Each row is a point. Each copy is the shape, with its points in the same order, stretched, turned, moved and blurred by noise. Some copies are also mirrored. Which?
(in the rows, 128 means zero)

Shape:
60	93
139	139
154	130
131	131
112	142
Copy 1:
181	220
132	113
107	104
133	124
161	136
Copy 1 is: only turned
Copy 2 (5 x 2):
140	226
127	122
115	112
127	133
141	145
Copy 2 is: only turned
Copy 3:
147	47
123	149
106	142
123	132
142	137
Copy 3 is: mirrored
Copy 4 (5 x 2):
39	153
148	119
153	100
134	119
129	146
Copy 4 is: only turned

Shape (7 x 2):
116	115
119	126
124	164
174	145
85	120
153	170
117	97
Copy 1 (7 x 2):
116	118
122	119
166	123
126	156
135	93
160	138
91	119
Copy 1 is: mirrored
Copy 2:
113	149
120	133
140	86
197	130
74	129
179	90
107	172
Copy 2 is: mirrored
Copy 3, 7 rows:
119	155
116	145
109	110
45	96
159	171
71	90
118	169
Copy 3 is: only turned
Copy 4, 7 rows:
137	139
124	140
84	98
51	135
160	125
48	105
163	162
Copy 4 is: only turned

Shape:
147	157	137
153	111	123
170	139	117
160	84	154
63	135	137
151	103	159
100	127	131
129	103	162
Copy 1, 8 rows:
155	133	86
136	99	108
152	100	85
105	109	95
140	168	170
118	123	91
141	140	142
116	136	110
Copy 1 is: mirrored
Copy 2 (8 x 3):
110	156	158
147	156	97
156	178	131
116	177	56
71	50	138
101	166	83
103	94	124
83	139	84
Copy 2 is: mirrored
Copy 3:
134	87	94
128	106	168
166	80	131
90	93	190
77	188	103
86	96	164
105	154	126
72	117	156
Copy 3 is: mirrored

Shape:
148	156	140	134
123	132	148	87
166	153	79	75
124	89	125	151
162	94	153	157
135	139	164	144
91	163	108	107
Copy 1, 7 rows:
116	103	149	154
188	135	121	166
194	28	110	110
119	167	152	127
114	155	204	148
117	149	156	171
157	108	55	130
Copy 1 is: only turned
Copy 2, 7 rows:
129	113	109	128
104	110	139	104
57	122	93	144
163	141	165	140
179	166	139	122
155	118	131	117
90	65	139	147
Copy 2 is: mirrored

Shape, 10 rows:
116	127	152	147	176	91
116	148	69	102	148	139
122	150	87	76	108	93
124	116	111	164	113	145
77	139	151	154	181	120
147	177	99	154	130	151
106	90	165	107	94	133
114	181	94	139	151	111
90	98	97	101	101	153
133	179	92	125	108	81
Copy 1:
146	113	136	117	202	143
82	119	108	67	134	128
105	92	157	71	121	104
137	156	130	117	135	179
124	160	131	108	227	148
164	144	98	78	131	149
137	160	171	162	118	117
126	119	116	47	185	144
70	171	149	109	106	133
153	95	160	46	150	139
Copy 1 is: mirrored
Copy 2:
111	132	163	163	127	141
119	183	117	107	100	122
175	184	105	119	125	148
125	145	150	108	146	67
80	142	178	136	151	148
99	107	83	85	142	83
182	150	180	95	125	149
95	153	99	122	158	116
161	210	170	94	126	117
143	143	95	130	186	123
Copy 2 is: mirrored
Copy 3:
163	129	146	110	200	145
187	100	102	150	110	168
157	142	57	150	129	129
161	134	159	135	105	126
171	110	150	79	178	147
163	167	146	125	88	183
105	119	124	132	140	77
185	152	114	110	128	173
151	83	104	146	100	97
167	192	84	126	123	145
Copy 3 is: mirrored

Shape (13 x 8):
121	153	145	73	182	121	110	100
130	137	145	80	163	87	118	96
140	143	163	105	105	139	97	102
109	80	113	118	102	163	148	143
135	70	110	153	109	168	75	131
91	171	133	98	163	111	150	146
83	145	141	93	161	84	156	102
137	82	103	130	110	168	105	168
150	139	149	99	163	101	158	124
95	140	142	94	144	67	141	159
141	78	193	134	138	175	74	116
121	94	120	142	120	141	116	135
91	97	101	69	119	116	151	173
Copy 1, 13 rows:
116	79	184	149	128	142	169	162
129	72	189	138	132	109	161	144
117	152	137	176	125	117	130	116
128	170	150	123	149	135	88	144
157	201	138	123	110	151	94	93
118	71	140	126	178	136	190	183
117	70	196	126	179	112	176	163
152	174	114	116	120	148	98	131
127	47	166	128	150	113	136	137
160	73	144	120	174	99	189	183
176	184	175	188	112	164	91	107
145	153	145	119	143	137	112	116
145	124	145	111	154	116	142	209
Copy 1 is: only turned
Copy 2:
99	63	139	106	167	154	155	179
110	102	127	100	171	147	141	189
132	101	85	106	161	128	130	92
191	104	142	144	120	117	121	87
189	117	92	168	82	134	89	83
81	102	169	123	176	131	148	165
95	108	170	83	191	139	142	181
188	119	107	194	97	116	102	95
101	115	144	93	144	109	152	176
106	138	158	123	198	113	103	180
161	58	101	108	85	104	94	76
161	120	129	142	106	120	107	105
178	117	148	171	180	117	124	142
Copy 2 is: only turned
Copy 3:
82	148	111	132	145	146	194	144
83	154	101	102	144	132	181	148
105	165	74	153	133	121	139	100
160	150	156	140	139	102	117	111
158	195	130	192	131	107	89	141
90	93	117	112	162	148	163	128
86	128	118	81	179	150	173	126
158	149	143	176	122	92	99	140
84	130	122	90	115	139	163	137
80	101	107	86	173	108	140	142
97	212	132	196	123	109	104	112
138	161	132	149	140	120	106	132
137	106	149	110	164	76	147	136
Copy 3 is: mirrored
Copy 4:
119	124	133	103	62	143	99	96
116	97	116	95	73	155	104	99
160	125	124	128	94	143	166	112
120	87	112	152	108	75	163	145
143	117	79	202	123	108	171	121
94	112	171	90	103	133	90	123
92	92	145	79	103	141	101	87
130	104	103	179	102	95	151	160
136	110	139	89	86	132	81	131
86	55	165	110	103	147	97	123
188	111	124	225	103	86	145	85
131	109	105	162	125	111	144	125
70	35	136	119	73	100	130	160
Copy 4 is: mirrored

Shape:
84	103	91	128	115	98	154	138	133
182	95	124	140	197	174	116	118	120
169	123	82	108	141	108	122	71	121
171	87	123	103	136	88	152	154	164
134	80	70	168	104	138	161	82	124
94	110	76	90	117	131	89	141	129
120	155	134	168	125	166	108	135	140
105	116	139	81	149	116	98	130	139
154	144	169	174	200	106	155	132	114
87	136	111	99	130	140	136	72	161
94	93	148	135	125	114	137	74	102
166	145	124	81	135	172	146	151	144
Copy 1:
140	148	183	145	101	122	44	122	152
80	92	122	142	174	36	162	175	93
108	151	144	167	137	103	117	146	57
76	174	163	203	137	150	111	133	124
102	125	147	140	84	31	81	165	100
152	167	212	141	133	105	112	135	116
139	128	126	72	138	67	158	144	125
143	184	177	151	173	117	127	94	126
105	97	95	133	170	114	92	150	139
153	160	157	83	137	80	113	73	105
159	157	138	144	139	57	84	106	127
116	96	143	133	137	133	197	108	125
Copy 1 is: only turned
Copy 2, 12 rows:
176	137	108	125	95	152	135	113	111
118	132	148	109	147	193	137	191	193
101	130	141	68	123	134	149	95	195
116	91	91	164	55	133	94	130	164
125	175	105	71	97	169	216	161	155
187	101	112	79	140	119	116	106	132
128	154	193	125	170	118	139	168	97
167	78	122	146	146	136	86	88	135
111	180	205	196	126	183	109	151	168
141	105	126	77	163	141	129	88	65
132	148	114	157	150	178	176	100	154
84	123	115	105	140	102	70	145	102
Copy 2 is: only turned
Copy 3 (12 x 9):
73	105	147	150	193	112	158	127	123
192	106	141	125	146	164	170	176	80
140	162	84	116	151	152	187	190	116
124	155	192	113	149	115	153	193	97
108	99	113	183	223	143	167	176	127
108	118	130	97	188	164	159	109	127
159	132	117	143	150	159	103	89	134
139	127	125	73	144	114	162	136	127
161	137	140	158	98	103	160	142	93
109	106	64	102	173	98	133	145	125
138	98	86	136	173	85	189	163	173
144	128	151	106	101	168	92	157	115
Copy 3 is: mirrored
Copy 4:
107	110	128	172	122	114	148	157	137
105	134	132	110	148	187	147	65	80
157	105	143	163	136	163	153	70	94
131	116	134	165	125	113	98	110	72
106	80	86	154	128	131	165	137	136
127	115	184	137	96	136	166	123	105
130	132	132	87	134	150	143	130	139
139	145	170	151	106	170	127	116	97
123	170	114	136	171	153	115	90	123
136	106	152	165	139	181	148	171	122
129	130	99	179	106	169	138	130	155
94	100	170	113	142	156	112	116	104
Copy 4 is: mirrored

Shape:
131	142	109	103	86	130	112	47	146	122	85
98	175	180	80	141	140	129	109	119	142	138
146	171	125	74	131	143	185	106	157	116	118
171	87	105	179	98	188	106	136	184	181	135
104	116	119	137	143	98	122	168	143	130	125
118	132	124	101	120	153	162	145	121	111	162
155	132	127	115	116	130	150	148	51	122	110
124	147	128	126	154	144	139	134	144	119	121
146	112	88	90	118	137	112	102	142	155	80
152	110	136	98	115	152	106	123	159	111	148
107	118	131	133	149	75	175	69	103	82	143
130	126	139	71	148	157	149	142	92	108	71
157	139	127	119	159	118	99	118	98	101	150
100	142	50	141	138	122	107	141	117	117	84
129	121	157	75	123	183	192	87	104	138	133
138	176	139	158	134	166	166	168	141	102	119
Copy 1 (16 x 11):
122	88	139	82	111	97	110	167	152	186	189
143	79	130	113	154	181	111	127	188	151	74
103	98	198	134	153	160	95	145	124	135	117
176	218	142	171	89	110	130	120	99	208	167
126	119	113	155	150	105	142	102	135	83	112
121	124	163	133	143	189	148	89	144	108	87
104	71	141	169	184	156	216	103	133	126	122
139	120	142	140	162	137	100	118	131	117	125
142	95	151	168	127	113	161	170	138	138	204
122	158	117	161	99	177	116	123	129	154	146
88	79	108	47	126	101	123	146	84	58	89
148	52	171	186	163	184	160	110	134	102	156
103	127	70	146	164	153	144	141	125	112	135
143	98	123	114	209	80	153	110	172	87	196
150	80	206	120	106	202	156	138	118	137	99
130	128	165	158	197	144	86	53	119	158	97
Copy 1 is: mirrored
Copy 2 (16 x 11):
34	108	158	101	172	131	129	73	133	96	132
110	123	78	108	112	110	176	109	143	122	172
96	75	104	90	115	97	149	106	101	160	187
148	120	212	157	170	147	148	183	92	88	134
159	143	107	159	114	130	87	116	130	153	123
129	111	117	140	100	115	164	131	119	174	122
132	116	130	108	95	91	130	106	180	130	79
132	111	108	118	122	119	118	144	123	147	154
95	80	130	118	171	106	113	102	118	95	109
137	97	146	137	145	171	154	89	118	125	120
68	174	101	76	103	107	117	70	116	154	103
104	67	79	106	93	115	119	131	142	118	111
165	128	116	99	154	121	126	82	158	154	92
120	107	111	135	168	92	54	136	154	168	93
66	97	112	85	83	95	211	146	100	106	136
138	113	142	118	93	125	112	183	139	168	185
Copy 2 is: mirrored
Copy 3, 16 rows:
103	192	108	139	164	129	123	107	91	94	133
101	67	165	147	115	138	111	67	134	85	170
128	93	153	107	180	113	41	129	127	86	154
193	149	141	98	91	130	119	124	13	163	109
135	110	176	129	145	169	138	162	140	127	122
118	92	138	110	126	144	58	118	148	121	118
144	103	113	194	93	141	99	124	178	107	89
115	106	175	138	139	133	91	143	115	132	133
160	167	144	122	142	137	108	121	83	72	102
130	116	165	105	143	106	88	95	103	136	118
62	165	109	147	144	108	111	167	237	118	155
146	132	167	164	142	142	45	97	148	92	108
89	89	163	166	98	92	135	137	154	125	105
101	158	153	159	147	181	131	191	100	117	78
138	135	110	116	100	112	19	61	147	83	146
127	75	163	157	147	145	67	154	104	178	139
Copy 3 is: mirrored
Copy 4:
166	127	151	90	67	118	63	115	133	162	82
183	101	126	140	81	131	149	165	85	90	98
180	124	168	143	86	109	124	83	114	86	99
93	207	131	78	66	129	101	56	150	133	218
138	165	110	115	166	110	176	117	163	115	156
150	124	134	136	144	102	126	113	94	96	171
96	121	123	129	163	157	117	98	85	133	156
141	134	122	121	113	118	147	110	134	75	134
156	189	118	108	87	126	97	62	145	149	110
135	151	128	139	97	127	94	122	150	135	158
127	127	180	107	175	114	110	170	94	81	86
167	129	110	138	146	173	121	99	119	86	108
80	128	103	147	116	119	118	138	126	122	134
132	149	72	89	149	67	148	68	149	130	138
180	138	171	126	100	159	86	116	41	61	119
115	93	132	111	123	122	163	94	130	69	177
Copy 4 is: only turned

Shape:
104	155	76	156	83	118	141	133	134	152	168	113
114	128	157	105	160	143	137	122	84	128	146	101
99	146	128	161	97	121	135	109	146	154	139	128
86	117	126	87	171	170	149	138	65	168	132	118
103	169	136	126	72	112	146	124	148	131	128	159
82	123	111	170	70	140	111	124	148	145	113	115
110	119	120	75	135	121	93	143	51	151	140	110
137	98	134	108	116	118	155	162	171	128	107	113
132	157	144	113	182	160	95	148	41	146	135	113
116	93	142	137	99	62	195	152	128	127	114	105
100	101	159	123	141	131	102	129	58	176	161	136
123	119	137	117	111	183	132	135	56	120	161	126
107	106	131	147	127	98	151	150	121	100	102	104
82	125	92	136	98	121	115	94	144	107	147	147
131	97	115	144	153	101	174	157	131	120	108	153
102	140	142	91	173	158	136	112	45	134	117	99
149	115	145	97	173	146	129	102	80	144	150	97
168	95	111	145	74	72	190	116	139	144	67	136
Copy 1:
158	100	158	101	117	195	139	150	173	118	127	109
149	200	146	146	183	95	123	138	115	154	120	127
144	115	175	90	104	143	112	137	141	129	118	135
122	216	148	137	164	148	158	108	134	202	127	120
130	114	155	89	113	121	63	100	146	120	96	123
141	83	191	95	80	144	114	153	136	152	150	105
80	221	132	142	180	116	130	180	151	155	133	96
137	97	104	198	109	129	101	145	67	135	113	114
115	225	117	84	227	93	127	169	127	174	132	128
139	116	168	207	97	127	129	177	111	151	48	89
110	240	154	98	140	105	157	151	150	161	116	100
143	177	143	85	183	111	154	92	138	151	129	70
144	106	153	187	130	93	124	190	119	178	97	105
147	102	159	127	101	114	138	131	185	136	151	118
137	101	116	181	108	112	165	161	121	186	75	117
114	211	167	131	213	100	137	138	134	187	124	135
123	197	133	153	199	100	160	146	103	128	122	137
67	46	168	171	94	123	151	162	89	119	40	109
Copy 1 is: only turned
Copy 2:
187	107	136	129	99	143	109	151	97	138	167	114
135	145	131	69	135	97	141	127	145	164	111	154
151	128	141	114	90	118	124	107	92	128	146	113
144	127	141	63	135	78	125	133	150	224	99	142
144	112	141	115	121	113	78	102	99	118	134	160
147	122	127	161	65	85	141	119	98	145	150	113
141	153	110	93	181	75	119	170	112	170	118	162
155	107	131	125	116	93	80	123	162	114	124	105
135	154	114	87	195	81	158	123	131	201	124	154
143	117	94	68	97	121	23	121	146	99	147	119
130	186	130	97	147	90	122	136	112	187	112	138
127	139	143	124	120	100	140	150	169	221	134	171
140	115	81	96	99	111	86	120	139	119	130	123
142	111	130	126	80	144	139	145	80	122	109	128
140	99	105	80	115	148	56	110	147	137	115	89
113	129	124	43	146	75	153	126	133	203	107	162
121	147	148	60	147	103	160	139	144	165	115	121
94	80	122	70	102	125	31	107	127	105	160	74
Copy 2 is: only turned
Copy 3:
97	132	189	100	124	134	103	143	103	81	125	122
129	95	142	164	150	97	146	173	132	162	122	156
124	136	166	136	130	145	130	128	111	93	136	145
77	82	150	120	189	82	158	147	136	175	116	169
109	123	165	158	158	147	124	108	81	61	86	130
133	126	161	106	121	112	105	92	94	113	134	155
92	68	160	144	169	99	98	163	132	194	55	182
113	83	93	144	99	96	96	87	129	106	116	110
108	136	140	158	173	127	138	215	116	217	100	194
144	40	91	131	107	122	64	128	85	87	135	106
111	101	160	123	175	79	128	191	142	163	106	217
131	153	172	142	179	56	125	168	95	148	112	152
157	73	85	122	107	121	96	133	95	137	113	120
135	118	185	101	125	125	155	142	128	73	72	120
117	97	58	96	130	124	111	153	133	103	119	100
111	81	163	161	174	117	158	169	127	205	107	156
129	106	146	153	136	104	143	177	185	171	136	156
136	80	87	106	145	162	41	95	135	79	140	86
Copy 3 is: only turned
Copy 4, 18 rows:
140	151	134	76	138	88	199	126	110	108	62	140
125	134	162	161	144	172	116	136	136	115	177	150
130	141	135	69	117	143	166	139	119	121	83	131
85	158	170	161	163	161	149	104	136	135	182	131
132	133	128	86	123	119	135	161	75	170	91	124
111	119	113	40	148	119	165	143	146	127	88	133
80	165	146	179	149	103	126	138	134	100	200	136
110	75	128	111	130	137	162	156	136	166	129	138
132	180	195	146	120	149	109	110	150	101	213	126
149	118	99	157	136	139	182	177	153	180	107	156
105	172	146	154	164	152	132	127	139	87	172	93
133	133	169	153	169	132	93	117	128	116	140	112
151	112	105	127	133	148	158	145	167	152	147	156
108	109	85	103	144	118	116	108	92	119	123	123
149	102	117	142	115	142	171	107	149	169	146	109
97	162	175	177	138	176	104	112	143	131	201	164
97	128	187	191	119	168	113	125	144	83	179	150
98	107	124	144	59	118	168	156	169	191	55	148
Copy 4 is: only turned
